Each row is a point. The last column is the point's height on a tilted bowl or saddle (a function of degree 2), plus a little noise. Count its main directions that bend up, bend down and stay straight.
In the rows, 128 means zero.

Points, 17 rows:
[[155 171  81 137]
 [113 157 164  96]
 [136  98 150 102]
 [120  91 101 124]
 [101 104 103 138]
 [117 135 105 110]
 [105 123  89 140]
 [111 130 133 102]
 [ 87 105  99 160]
 [120 136 130  97]
 [147 129 131 111]
 [104  87  96 148]
 [129 127 140 103]
 [110 128 113 110]
 [105 107 193 148]
 [109 178 116  61]
 [ 70 144 140 111]]
Directions: 2 up, 1 down, 0 straight

Points:
[[ 67 118 146 128 114]
 [123  92 170 114 116]
 [118 106 104  93 122]
 [138 138 110 147 114]
 [101 130 101 103 111]
 [144 133 170 141  99]
 [122 119 131 106 133]
 [147  86 113 132 131]
 [117 144  96 105 117]
 [132 140 103 145 113]
 [ 82 159 122 121  98]
 [142 116 174 108 102]
 [153 172 103  57  65]
 [117  58 158  96  89]
 [151 147  97 157  92]
 [131 136  88 115 126]
 [ 86 124 129  91 102]
 [146 129 133 133 127]
 [107  98 147 120 131]
 [ 83  99 129 101 105]
 [134 182 163 131  72]
 [130 110  82 155  95]
 [111 141 139 132 125]]
Directions: 0 up, 3 down, 1 straight

Points (38 x 7):
[[117 124  71  91 143  90 169]
 [124 171 102 139 123 135 131]
 [147 132 116 103 186  95 186]
 [106  83 143 162 100 147 143]
 [149 128 145 103  97 123 127]
 [106  93 148 136 146 149 141]
 [144 160 117 124 104 171 103]
 [113  70 100 112  88 160 167]
 [135 114 118  95 129 134 142]
 [ 87 126 164 118 147  38 191]
 [131 103  96 123 156 152 154]
 [ 52 152 175  97 128 106 182]
 [ 92 149 120 134 115 135 122]
 [114 109 119 132 147 111 119]
 [177 133 128 169 182  98 162]
 [106 153 120  87 106 132 111]
 [120 112 124 114 111 114 128]
 [161  61 140 149  82 130 163]
 [141 135  99 112 136 110 145]
 [114  85  97 147  85 106 132]
 [ 89 149 139 145 174 114 165]
 [159 107 141 126  87  76 161]
 [ 87 107 110 117 113 186 151]
 [130 163 183 107 139 144 153]
 [107 171 125 145 122 141 131]
 [169 128 162 139 127 109 140]
 [167 127 116 139 174 139 165]
 [152 174 183 138 119 108 151]
 [119  71 165 122 119 128 149]
 [143 136 126 120 150 142 144]
 [152 141 126 120 127 153 127]
 [ 94 117  86  89 117  99 140]
 [126 149 122  99 151 136 145]
 [134  96 110 109 135 152 150]
 [115 135 124 120 125 140 125]
 [102 134 132 129 115 152 126]
 [116 146 118 105 101  86 143]
 [167 133 100 110 128 137 144]]
Directions: 4 up, 1 down, 1 straight
